Each point is reached from the start by the listed moves, each made once or not at all, plus a little noise. Say if it took an odd or an even number of moves. Then give how often each move was made.

Moves:
(1): [ 69  12 -29  32 -20  -2]
(2): [-22  77   6   2 -52   2]
(3): [-2 -1 68  8 14 26]
Start: [37 -9  1 20 -4 -1]
Points:
[108   3  42  63  -9  22] -> even (1, 0, 1)
[ 87  79  47  59 -59  25] -> odd (1, 1, 1)
[32 -6 76 30 12 22] -> odd (0, 0, 1)
[ 15  67  72  34 -43  27] -> even (0, 1, 1)

Moves:
(1): [ 74  -8  -4 -19   3  -9  10   0  -5   0 -30   0]
(2): [ -9  70 -15  11   3 -13  13 -14 -15   0  15   1]
(3): [  5  11  53   0  -3 -10  -2 -10  -2   2  16  -3]
(4): [11 -5  0 38  7 -2  0  5 11 -5 -3 19]
(5): [  0   5   6 -12  70  -7  -7   9 -11   6  22   8]
(6): [ 12  10   9   3  -6  59   7  11  -5 -21   4   5]
(7): [-15  -7   3  -2   6   5  59  -9   8   6   2  -6]
(8): [ 11   1  10  -5  -6 -20   8  64   1 -17  -4   6]
(9): [  6  10 -10 -15  -3   1  -7   3  74   9  23 -28]
(10): [ -8   7  -5   1  -8  12  -1   9   4  57 -12  17]
(11): [ 13 -14 -19   7 -23   0   5   7  -8  15  58   4]
Start: [ -2  13 -23  53  50 -11 -23  40  48  47 -11 -17]
Points:
[  9  98  26  67 121 -59  43  89 116  41  57 -20] -> odd (0, 1, 1, 1, 1, 0, 1, 1, 1, 0, 0)
[104  89  -6  66  21  11  70 106 109  91  60   4] -> even (1, 1, 1, 1, 0, 1, 1, 1, 1, 1, 1)
[  6 112  28  57 105  15  -5  32  13  33  49  -6] -> even (0, 1, 1, 0, 1, 1, 0, 0, 0, 0, 0)

Moves:
(1): [ 12  -1   2 -16  19   1   6  -7  -4   2  -6 -16  -2  -6 -10 -15  -9   1
   1  -5   1 -10 -16  11 -10  12]
(2): [  6  17 -13   5   4  -7  13   9   8  17  -7  -3  -9   7  13  -7  -1  -1
   0 -10  34  -3  31  -4  15   6]
(3): [  8  12  30  -5   0  13  15  14 -14   4 -13  -6  -1 -21  13  -4 -13   7
  -5  -8 -10   6   0 -33   8 -21]
(4): [-11 -33  10  55   5  -6  10 -13  27 -21   0   0 -16  -5 -24  18  10   2
  -5   3   1 -23  -8   9   6  -7]
(5): [  0 -36 -18   4  14  -7  15  -3  -5   9   9   5  -9   3   3 -15 -12   8
  -8  -5 -24  15 -14 -10  -9   1]
(6): [ 34 -12 -26  -5  -8  32 -23   4 -13  13  -7  18   8 -11   3  15 -28  -2
  27 -14   3   6   5   1   8   1]
(7): [ 16  -2   3   2 -34  10  28   8   6  10  -4   0  14   8 -14  -6  -5  27
   2  -7  11  -5 -22  15  13 -15]
(8): [-12 -18   0  12 -12  -8 -13  46  20 -14  22 -30 -18   5  10 -12 -28  -4
  -1   5  20  13 -12   5  11   3]
(9): [-10   1  -4   3   9   3  10  -5  24 -13  16  13  22 -21   7   3  -6  13
  -4  11 -28   7 -12 -12   6  14]
(10): [  4  -2   6  10 -20 -19  -6 -18   9  23 -14   2 -10   3   0  11  -2  -5
  13 -10  -7  25 -12  12  -5  -2]
(11): [ 14   5  -3   4   3 -11  -3  -9 -22  -4  11  -9 -22  -3  -3  11 -11   9
   6 -16 -21  16   2  13   1   4]
(12): [ -3  -4  10 -17   0  10  15  18  -9  -1   5  22  11  -9  11   6 -12 -15
  13   6   2   2   7  -2 -20  12]
(13): [-20  -3   1   9  -6   7  -4  -3  -7   8  11  -6  19 -17   3  -3  -8  20
  -1 -16  11 -13  16  -4 -14  -2]
(14): [ 12  -8  14  12 -11   2  -5 -11  10 -18  12  -3   4  19  -1  -8  -7  -9
  -7   6  -2 -17   7 -16  -3   9]
(15): [ 21 -22   3   1   6 -16   3  -7  -5   3  17 -19  13   2  11   4  19  -4
   2  18   7  -4 -13  13   1 -16]
(16): [ -1   7   6   4   5  -2  -1  12   1   9  -2  10   8   9   4  25  -3   1
 -16   1   0 -10 -13  -4  13  11]
(17): [ 17   5  21 -22   3 -21 -23   9   4  24  11  -2  24   8 -13  12   9  -2
  -4 -25   9  25  21 -14 -18 -17]
(18): [  9   4   1   2   1  -7  -7   3   3  -6   4  28  -5   4   5 -10   9  15
  17  -1   5  -3  -4  -2  -2  -2]
(19): [  2   2   4  24  13  -5  -9  -7 -14  -7 -15  -1   8  42  -9   7  -9 -10
  44 -29  13  23   0   7 -20   4]
(20): [ -2  10  -2  16   2  17  -6   2 -13  19   9  -6   8  -4 -20 -11   4  -8
   5  15  -9  -5  -3  -5  -8   4]
(21): [ -8  18  -1 -12  13  14  -1  -7   8   6   3  -8 -17   2   6  14  -1   5
 -11  15  18   4 -13 -22   0  -8]
(22): [ 16   1   4  -6  -1  -7 -15   1 -16 -16  -7  -1   7 -11  -3 -13 -14   4
 -11  21  20  34  -2   1  15  23]
(23): [ -6 -11  -2   3   6  -3  -3  -5  15  11 -26 -11 -10   4  -8   9 -16  10
   3  16  12  -7  11   3   6  -1]
(24): [ -4 -11  16  -3   8   6  -7  -4  22   8   4  -6  -9  17   5  -1 -10 -10
  -7  -8  15   8   9  32   2 -11]
Start: [ 11   1   9 -34  -1 -10   9  21  18  24   2 -19  -7  12  13   8   7  -9
  24  17  16  -2  35  25  -6  -4]
Points:
[ 99 -74  34  -8   9 -12  -5  -1   8  25 -17  26  29  11  47  13 -83   2
 109  31   8  84   6 -13 -20  17] -> even (0, 0, 1, 0, 1, 1, 0, 0, 1, 1, 0, 1, 0, 1, 1, 0, 0, 1, 1, 0, 0, 1, 1, 0)
[121 -28  72 -17  12 -44   3 -20 -24  85  -7 -93  -5  60 -38   2 -58  25
  59  -6  36 100 -18   3 -39 -29] -> even (1, 0, 1, 0, 1, 0, 1, 0, 0, 1, 1, 0, 0, 1, 1, 0, 1, 0, 1, 1, 1, 1, 1, 0)
[  68  -56  -12   14   31   15  -33   55    6    6   33  -32   25   37
   -1  -15 -101  -15   49   22    8   58  -24    4   -7   79] -> even (1, 0, 0, 0, 1, 1, 0, 1, 1, 0, 0, 0, 0, 1, 0, 1, 0, 0, 1, 1, 0, 1, 0, 0)
[ 48  42  64 -43   5  48  65  46  28  38  28  12  28  -6  12   5 -33  30
  18  47   5 -29 -40 -48 -10  12] -> even (1, 0, 1, 0, 0, 0, 1, 0, 1, 0, 0, 1, 0, 1, 0, 1, 0, 1, 0, 1, 1, 0, 0, 0)
[102 -56  75 -86  -1 -21 -45  72  26  80 -11 -70   5  -8  27  19 -99 -32
  53  14  86  97  29  56 -12 -19] -> odd (1, 0, 1, 0, 0, 1, 0, 1, 0, 1, 0, 1, 0, 0, 1, 0, 1, 0, 0, 0, 0, 1, 1, 1)
[ 12 -15  44  10  64  18  58  33  15  75  30 -14 -49 -13  19  12 -48  26
  10 -13  35 -17  28   5 -22  -2] -> odd (1, 1, 1, 1, 1, 0, 0, 0, 0, 0, 1, 1, 1, 0, 0, 1, 0, 1, 0, 1, 1, 0, 0, 1)
[  80  -59   25  -10   38  -18  -10   58   85   25   12  -37  -26  -14
   19   -2 -101   39   14   24   66   43   30  -53   25   12] -> even (1, 1, 1, 1, 1, 1, 0, 1, 1, 0, 0, 0, 0, 1, 0, 0, 1, 1, 0, 0, 1, 1, 1, 0)
[ 17  11  -9  -5  22  41 -35  79  33  37  37   2  22  10  44  -5 -94   6
  94  12 119  65  59  19 -15  48] -> even (0, 1, 0, 0, 0, 1, 0, 1, 1, 0, 0, 1, 1, 0, 0, 0, 0, 1, 1, 1, 1, 1, 0, 1)
[112 -21  10 -23 -11 -41 -48  72  23  45  60 -32  -5  53  40  36 -33  -7
  50 -19  69  24  67  20  18  -7] -> odd (0, 1, 0, 0, 0, 1, 0, 1, 0, 0, 1, 0, 0, 1, 1, 1, 1, 1, 0, 0, 0, 0, 0, 0)
